Rows are points. Examples show where two turns around zero, p and q, send a point. Where does a point land after both, in the order given? Backwards means that the second turn is done in reverse. Each puzzle has new turns, and all numbers are rounded.

Turn p:
[34 24] -> [10 41]
[10 -9] -> [13  0]
[-44 -15] -> [-23 -40]
Turn q:
[-14 -26] -> [-29  -5]
[-59  17] -> [-24  57]
[29 14] -> [ 29 -14]
[28 -8] -> [ 11 -27]
[17  3] -> [ 13 -11]
Where do these land?
q, then p: [-17  48] -> [-9 50]
p, then q: [-30  11] -> [-28  16]
q, then p backwards: [42 -7] -> [ -9 -42]
q, then p: [  0 -29] -> [ -5 -29]
p, then q backwards: [  5 -23] -> [23  6]

Turn p:
[ 36  15 -22   0] -> [ 30  25 -22  -4]
[33 10  1  6] -> [ 33   4 -11   0]
[-24 -51   9  12] -> [-36 -43 -13  -8]
[ 19  32 -20  26] -> [ 24  25 -18  31]
[ 3 10 19  3] -> [13 -8 14  7]
[-66 -17  13 -47] -> [-63  -4  49 -27]
Turn q:
[-21  -8  -6 -12] -> [-23   1   1 -12]
[-14   3 -15  29] -> [-16 -10 -15  26]
[20  1 53  7] -> [ 36 -22  39   2]
[ 15 -57 -10 -27] -> [  6 -19 -25 -57]
[ -1  61 -22   3] -> [-4 50  1 41]
Where do these land?
p, then q: [ 9  8  6 33] -> [ 12 -18 -24  15]
q, then p: [-25 -15  32  11] -> [-16 -39   9 -11]
q, then p: [ 41 -25 -50 -46] -> [  8  75  -3 -34]
q, then p: [-32   2 -33 -27] -> [-31  30  28  12]
p, then q: [  9 -24  16  30] -> [ -2 -25 -32 -14]
q, then p backwards: [13 39 35 22] -> [-2 46 31 17]
q, then p: [-15  14  -6 -24] -> [-3 12 28 10]

Turn p:
[ 69  24 -37  22 -21  24   1 -13] -> [ 48   4 -42  34  29  39 -26 -12]
[-24   1   5  10  12  14   8  38] -> [-18   8  14   3  -6  15  30  28]
[-21  19  16 -15  37   2  -2  26] -> [-27  17  26 -20  13   3   4  32]
[-13 -26  -9  70  17 -69 -15 -56] -> [  22    7  -29   36  -10 -107    0    3]
[-14 -35 -32 -14  17  23 -17  37] -> [-14 -35 -22 -25   4  18  34  33]
[-31 -12   0 -20   0   8  25 -29] -> [ -6 -12  23 -15  10 -15  24 -35]
[ 32  19  13 -18 -51  11   8  33] -> [  6  14  -3   1 -32  61 -21 -16]
[  9 -42  16   6  15  -5   2  10] -> [ 20 -26  12  -7 -21 -12   5  25]
[-32  31  16 -15   1  22 -24 -53] -> [-46  -9  20  13  37 -18 -22 -37]
[ 24  21  13 -25 -28 -31  14   7] -> [ 13  32   0 -21 -26  15 -29 -22]
Turn q:
[ 19 -20 -14  -3  -5  22  12 -23] -> [  2  -8 -19   7  25  10  22 -21]
[-26 -26 -19  29 -16  -5 -18 -28] -> [-27 -23  -5  32 -27  12   8 -26]
[-47  15 -20 -20  19 -16 -19 -10] -> [-48  -2  25 -14 -17 -29  -4  -6]
[ 21  28 -14  17  28 -13  82  11] -> [ 31  65 -11  17  11 -37  44  20]
[ 19 -17  87 -12  -6  -9 -30   2] -> [ 44 -27  52   2  18  37 -47   9]
[  3 -24  12  11  24  -4  13  21] -> [ 5 -2  4 26 14 -2  2 34]
[-22 -29   7  -3 -16  -9  22   3] -> [ 11 -28  12  13 -12  -7  27   9]
[ 10  87 -16 -18 -10  57 -32  20] -> [-22  49 -27 -90  -7  30 -21  -3]
[ 22 -14 -22   0 -17 -23 -30   4] -> [  3 -23 -30   7  -6 -13 -31 -16]
Where do these land?
q, then p: [ -3  20  -6  -8   6 -13  23  -6] -> [  6  28   7  -8  -3  -6 -13 -11]
p, then q: [-33   2 -24  15 -22 -22  17   5] -> [ 10  22  -2  -3 -22 -22  33 -23]
q, then p backwards: [-24  22 -48  35  16 -25 -13  37] -> [-22   7  10  28 -15 -52 -45  26]
q, then p: [ 38 -32   8  29  -3 -38  10  43] -> [ 31   4 -53  24 -17  10  -9  45]
p, then q: [ 19 -16 -38   2  32  25 -14  35] -> [-10  -4 -36  -7  29 -13  16  49]
p, then q: [ 37  30  31  10 -49  59  52 -17] -> [  6  34   3  22  29  93   2 -32]
q, then p: [-20   3  30   3  22  34  -3  12] -> [-22  -3  34   0   1  31  11  20]
q, then p backwards: [ 31 -11  21  12 -49  21  13 -27] -> [ 33 -12 -28  -7 -33  27  39  -4]
q, then p: [-15 -20 -25 -11  35 -22  -4 -32] -> [-11  13  13   9  -8 -57  15   4]
p, then q backwards: [ -5   5  23 -18   2 -23 -44 -37] -> [  0   6 -21 -24  16 -35 -46   1]
p, then q: [-24  -3  28 -68  10   6 -36 -13] -> [-32 -57  55 -17   7  -4  -6   1]

Turn p:
[ 25  15  10 -28 -28  22   7 -32  25   0 -20] -> [ 18  -4   0  -7   0  20   4 -55   7 -35  -1]
[  7  -7 -48  -5 -25 -34 -13 -39   7 -16  33] -> [-12  24 -31  14 -45 -33  -5 -29  19   7  33]
[ 25 -23 -19 -16 -19  27 -42   7  22   1 -25] -> [ 35 -20 -30   2 -37  31  -8 -18 -23  -2 -10]
[-11 -14  36   4   7 -24  39  24   6  10  28] -> [-15   0  54 -21  -1 -13   5  23  27  14 -11]
[-46  20  13 -17  26  -5  41  41 -20 -38  21] -> [-34  -1  42 -38  31 -13  -7  39 -20   2  43]
[ 37 -11 -35   9  29  26 -18 -37  50   4   0] -> [ 41 -17 -48  19 -18  26  20  -5  43 -11  22]
[ 19 -11  -2   6  38  30  49  35 -19  44  -3] -> [ 31 -48  22 -11  42 -15  36  20   5  32 -14]
[-11 -36  -7 -18  24 -49 -37 -35 -23 -25 -18] -> [ -9  21 -53 -18  -9 -23 -63  12  16   3  -9]
[ 15  52 -33  20  -6 -21 -40  34   9  44  -3] -> [ 24  56 -19  19  -6  12  53   6 -35  30 -12]
[-46  -1  24  34 -18   5  45  12  -2  45  -8] -> [-54 -20  32  -1  21   2  41   5   5  10 -43]
[ 14  15  22  28 -41   9 -27  -6 -16 -38 -37] -> [ -1  10  -2  33  -8   1 -21  -6 -40 -58 -24]
[-28   2  38 -18  12  14  -4  -3 -38 -31  32] -> [-24  -1  33   8  29   4 -55   8  -6   6  26]
Turn q:
[ 28  35 -11 -32   6 -27 -27   7  43 -11  10] -> [-10  -5   6 -40 -26 -13 -41   8  26  36 -21]
[ 35  -9  29  28  34 -15 -31 -20  12 -27  41] -> [ 33  -9  -9  34 -33 -31 -22   0   4   6 -57]
[ 23  19  24  32 -20 -11  20  37   2  28  19] -> [42 -4 20  3 21 14 18 18 50  5 -6]
[ -1  16  17  14 -22  33 -10 -13 -32  17 -41] -> [ 18  47  12 -10   7  22  33   2 -33  -5   8]
[-18  32 -23   7  54  27  13  11 -34 -40  27] -> [ 10  11 -35  16  27  16 -69   2 -13 -41  -4]
[  9 -37  41 -37 -31 -27  20  12   5  30  -4] -> [  3 -33  17 -21  25 -39  53 -11  12  23   9]
[ 51 -20   9 -33  19 -23 -25 -35   1  44 -37] -> [ 15   4 -27 -18 -25 -26  30  -5 -28  77   7]
[-39 -20 -47   1 -32  29  -2  43   6 -17 -31] -> [-56 -18   9 -17   6  48  14  30 -14 -38  17]
[-33 -28  -4 -11 -33  30  -2  28  36  39  22] -> [-13 -53  61   1   7  22  11   4  -6   1  26]
[-23  39  38  32  28  -8  43 -35 -22 -19   1] -> [ 28  46 -19  24  19  -2 -11 -59  20 -30  -9]
[ -5 -17 -33 -32 -21 -21   7 -45 -30 -23  -1] -> [-40  23 -19   4 -12 -52   1   6 -13 -11  35]
[  5 -39  13  -2  20  41 -11  -6 -12  -7  -5] -> [ 17 -22 -11   9  -5   0  11  -1 -53 -15  -7]
[-37  31 -54  -7  17 -36 -22  21 -23 -28   0] -> [-62  27 -23   7  26  11 -49  24  12   3  -7]
[  5  -1   1  40 -21   9  25  -7  48  13   0] -> [ 14 -13  21   8 -38  29  20 -16  35 -11  10]
Where do these land?
p, then q backwards: [-14 -11 -32   0 -28  -1  21  13 -35 -18  24] -> [ -8 -35 -11 -42  -8  -7 -12 -35   3   7  16]
p, then q: [ 22  -8   5  -1  -5 -20  -1  -6 -15 -18 -28] -> [-21  18 -20 -15 -10 -13   0  16   3   7 -19]
p, then q: [  1 -12   7 -42 -20  21 -25 -32  15 -18 -59] -> [-27  19 -14 -12 -43 -20 -16  19 -60 -19  12]
q, then p: [ -8  34  31  -4  25 -41 -16 -11 -32 -13  21] -> [ 14  51 -45  -3  22   9  17  18   7 -10 -19]
p, then q: [ -4 -22  18   9 -57 -27  41 -19  14  26  26] -> [-24  17  31  -6 -14 -12  43 -63  19  -1  -3]
p, then q: [ -7  54  -3  -4  30  16 -15   9 -43  21   8] -> [ 42   9 -31  30  26  23 -35  -4  -5  24   2]
p, then q: [-24  -3  -1  -2  14 -23  28  11   4  20  -2] -> [-13 -18   0 -19  25   4  -2 -26   7  15  13]
p, then q backwards: [-22  -4 -49  63  16  39  40 -18  48 -40 -22] -> [  6 -82 -43  23 -33   2  55  28  -5 -26 -12]
p, then q: [ 23  22  30  16   3  23  -2  70  66 -12   9] -> [ 67 -18  14 -49  25  -8  24  14   0 -58  -8]
p, then q: [  3  -3  11  14  43  42  -7 -14  26   6  10] -> [ 26 -48  -1   5 -24  30  -8   7  -9 -17  -4]
q, then p backwards: [ 22  12 -45 -47  16  27 -41 -14  -5   9  18] -> [-19 -27 -10 -27   9 -11 -32  44 -35 -39  16]
q, then p: [-14   6 -29 -19 -41   2 -60 -34   7  21   0] -> [-40  30  51   9  22  14  -5  -9 -26  27 -32]
p, then q: [ 49 -17  54  32   8 -48  24  12   2  11   8] -> [  8   3  -6 -56  -9  11  35 -18  39  20 -55]
p, then q: [-26 -49   1 -16  -4 -12  14  33 -51   6 -13] -> [-36  -5  -5   5  40 -11  34   7 -27  50  -4]
